Each row is a point. The points of each table are mixes of a few directions, plus a little noise. How many directions does each table use, and how many do they share? Where both have some left over, give the other angles between the two spaces (their principal angles), to ten degrees, smallest first.
(in the rows, 128 means zero)

First (7 x 2)
[[103 151]
 [157 102]
 [151 108]
 [116 138]
 [187  76]
 [118 138]
 [ 65 184]]
Second (5 x 2)
[[ 86 165]
 [ 80 171]
 [161  99]
 [161  99]
 [152 106]]
Directions: first 1, second 1, shared 1

First (5 x 4)
[[206 173 167  68]
 [ 93  95  89 123]
 [109 128 139 170]
 [112 105  94 104]
 [121 140 153 176]]
Second (5 x 4)
[[130 101 100 105]
 [ 96 162 133  96]
 [128 143 145 146]
 [ 95 148 114  76]
 [191  85 145 217]]
Directions: first 2, second 2, shared 1; angles 80

First (9 x 6)
[[120 164 112 134 118 120]
 [ 76 180  98 134 110 102]
 [209 205 113 145 113 144]
 [153  89 146 124 140 142]
 [127  19 170 112 156 145]
 [162 197 106 140 112 129]
 [ 93  56 150 115 144 126]
 [ 84 125 121 124 127 113]
 [124 118 132 128 131 128]]
Second (8 x 6)
[[249 166 134 141 128 162]
 [180 145 130 134 128 143]
 [ 35  98 124 118 128 102]
 [217 157 132 138 128 153]
 [ 78 112 126 123 128 114]
 [105 121 127 126 128 122]
 [ 99 119 127 125 128 120]
 [ 62 107 125 121 128 109]]
Directions: first 2, second 1, shared 1

First (9 x 9)
[[118 140 119 123 117 138 148 139 122]
 [128 108 134 136 152 156  97 160 124]
 [126 142 121 120 113 122 151 122 126]
 [104 140 119 131 121 137 139 143 123]
 [140 129 147 150 122  38 112  30 156]
 [ 99 129 125 142 135 142 119 151 124]
 [ 81 131 126 155 137 130 112 145 125]
 [125 149 117 114 102 120 164 116 126]
 [232  84 143  82 152 170 106 148 126]]
Second (8 x 9)
[[141 128 150 147 143 117 155 126  78]
 [136 144 109 143 141 144 157 188 121]
 [152 104 111 120 117  68  89   7 104]
 [126 141 119 132 134 131 120 150 136]
 [131 123 130 127 128 116 119 104 121]
 [120 108 137 117 112 157 164 144 143]
 [112 142 160 133 138 134 116 146 125]
 [104 133 109 106 112 157 105 161 195]]
Directions: first 3, second 4, shared 0; angles 30, 50, 90

First (10 x 11)
[[150 131 116 109 154 105  89 115 130 172 143]
 [ 94 109 158 147 147  90 121 143 120 173 111]
 [129  99 153 138  94 143 111 145 121 128 108]
 [140 156 154 127 155 111 128 141 101 165  69]
 [136 119  99 113  91 171 144 105 141  58 162]
 [105 177 150 176 173  98 157 177 151 178 131]
 [137 147 148 165 132 127 114 179 154 175 140]
 [133  47  88  50  64 170 114  37  92  21 135]
 [ 88 137 146 153 173  77 140 147 134 179 123]
 [170 158  75  96 100 190 163  91 137  31 156]]
Second (10 x 11)
[[ 65 172 116 136 113 183  71 194 101  98  82]
 [165  40 119 151  91 104 134 129  71 109 109]
 [115 141 107 130  96 125 135 125 189 174 145]
 [191  99 168 124 175  90 165  68  64 103 138]
 [116 101  99 107  87 108 121 151 149 129 135]
 [133 175 159  75 188 102 138  99 108  96 149]
 [133  99 114 131  88 111 126 131 104 128 118]
 [163 120 161 130 216 138 154 105 161 121 159]
 [ 50 231 111 137  86 176  85 161 139 153  94]
 [150 102 126 160 139 142 152 117 193 170 150]]
Directions: first 5, second 5, shared 0; angles 40, 40, 50, 80, 90

First (8 x 14)
[[136 106 135  92  98 131 198 139  63 106 158 119 108 111]
 [142 128 120 109  93 130 145 146 100 128 155 104 105 110]
 [156 142 103 108  65 130 127 165  94 140 173  77  83  95]
 [147 117 124  92  84 133 178 148  65 115 167 101  96 103]
 [ 85 127 154 181 229 122  82  74 214 125  50 202 199 183]
 [109 147 130 177 184 123  52 105 209 150  81 160 164 158]
 [135 154 109 152 122 126  63 136 169 157 125 111 122 126]
 [115 104 147 114 151 128 174 112 107 102 117 154 146 141]]
Second (9 x 14)
[[101 143 139 179 200 123  62  92 215 141  68 174 178 168]
 [151 118 119  89  72 132 181 155  62 118 173  93  88  96]
 [129 126 128 123 121 129 133 131 122 127 133 125 124 125]
 [140 122 123 104  97 132 159 143  90 122 154 104 106 110]
 [144 120 124  99  86 132 168 148  79 120 162 100  99 107]
 [101 140 136 175 192 121  66  97 205 139  74 170 173 162]
 [161 112 117  69  48 135 204 170  32 113 197  76  73  83]
 [114 137 133 155 167 125  92 110 174 134  96 153 154 147]
 [111 135 134 156 169 126  91 107 176 136  95 154 156 150]]
Directions: first 2, second 1, shared 1

First (8 x 20)
[[104 155 105  98 154 162 112 116 161 179 147 107 115 169 171 166  82 119
  108 134]
 [138 145 164 149 135 100 141 132 120 130 104 104 142 128  85 123 199 135
  159 122]
 [121 117 125  78 141 138  95 102 164 147 143 111 123 157 158 149  81 123
  144 120]
 [122 106  96 109 117 152 115 125 133 118 151 155 115 122 167 127  61 122
  101 133]
 [132 122 152 100 139 114 108 109 150 135 123 102 134 145 121 137 136 129
  167 115]
 [136 172 185 157 153  90 146 131 125 153  90  74 149 145  65 136 243 138
  177 119]
 [156  65  85 211  46 121 180 182  34   9 130 249 125  13 108  40 117 134
   60 148]
 [115 145 112 122 139 148 126 127 139 153 138 122 121 145 150 145 106 124
  109 134]]
Second (9 x 20)
[[150  90 179 118 110  79 123 106 145  89 110 120 131 123  91 119 188 134
  192  86]
 [107 124 131  68 142 134  95  84 215 168 146  98 103 192 174 186  95 115
  155  90]
 [134  84 129  51 134 152  82 114  99 105 171 131 120 109 154 114  56 129
  130 141]
 [120 197  69 219 142 147 160 166 120 173  78 132 179 124 125 106 106 129
   88 184]
 [112 165 157 152 134 113 162 128 150 155 122 105 101 164 112 173 224 125
  126  96]
 [113 150  86 159 126 177 160 171  55 127 161 164 108  93 144 117 108 127
   41 169]
 [131  81 139 103 101 110 120 108 154  94 140 149 104 130 139 136 128 124
  145  90]
 [145 178 116 179 166 133 127 160  71 153  77  99 208  93  83  67 115 143
  141 204]
 [134  81 144 104  97 113 125 114 138  84 146 155  99 121 133 132 137 127
  137  90]]
Directions: first 3, second 5, shared 3

First (8 x 24)
[[155 179 118 205  76  75 122  93 183 130 216   7 242 164 111 113  82 147
   82  83 193 130 132  63]
 [120 126 121 110 140 136 119 135 125 129 100 154  93 117 136 132 126 124
  134 126 102 128 132 151]
 [122 192  76 141 119  99  72 112 187 135  98  99  98 121 150 130  48 133
   98  53  78 129 156 161]
 [135  92 161 129 128 141 164 134  95 123 158 132 161 137 112 125 175 127
  142 171 168 127 110  98]
 [118 115 127 102 146 144 126 138 113 128  94 168  85 115 135 133 138 122
  141 138 101 128 129 153]
 [120 144 108 117 135 127 106 128 141 131  97 141  92 117 140 132 104 126
  125 106  94 128 139 156]
 [130  78 166 112 139 153 168 143  81 123 141 160 138 130 115 128 188 123
  154 185 157 127 107 111]
 [125  97 147 108 142 148 147 140  98 125 120 161 115 123 124 130 163 123
  146 161 131 127 118 130]]
Second (10 x 24)
[[143 176 112 136 124 115 166 136 114 157 137 132 126 167 122 127 113  98
  102 139 118 104 125 125]
 [129  46 175  89 171 150 128 123 104 101 102 182 109  78 115 115 172 156
  175 156 132 183 152 125]
 [ 89  89 131 108 144 145  81 141 141  99  81 147 107  82 140 146 129 159
  155 104 105 139 117 169]
 [169 217 105 171 114  71 172 112 147 165 172  81 179 185 105 109  67 108
   71 106 136 124 154  90]
 [147 166 119 130 142 104 159 128 124 149 124 140 127 148 114 118  99 115
  108 125 110 134 149 124]
 [122  79 147 114 126 157 110 123 119 110 129 137 114 104 138 129 168 136
  155 148 144 136 122 125]
 [105  85 138 104 140 153 101 136 123 108  98 154  99  94 140 138 150 142
  156 131 117 135 120 152]
 [142 174  92 140  83 143 124 118 130 154 159 101  93 167 159 130 133  80
  103 141 130  77 116 123]
 [132 193 118 165 113  97 200 159 106 162 162 104 194 199 102 140 109 101
   87 142 145  77  87 113]
 [102  56 145 124 125 145  41 104 172  76 115 100 133  56 145 129 138 186
  167  89 144 171 138 135]]
Directions: first 2, second 5, shared 2
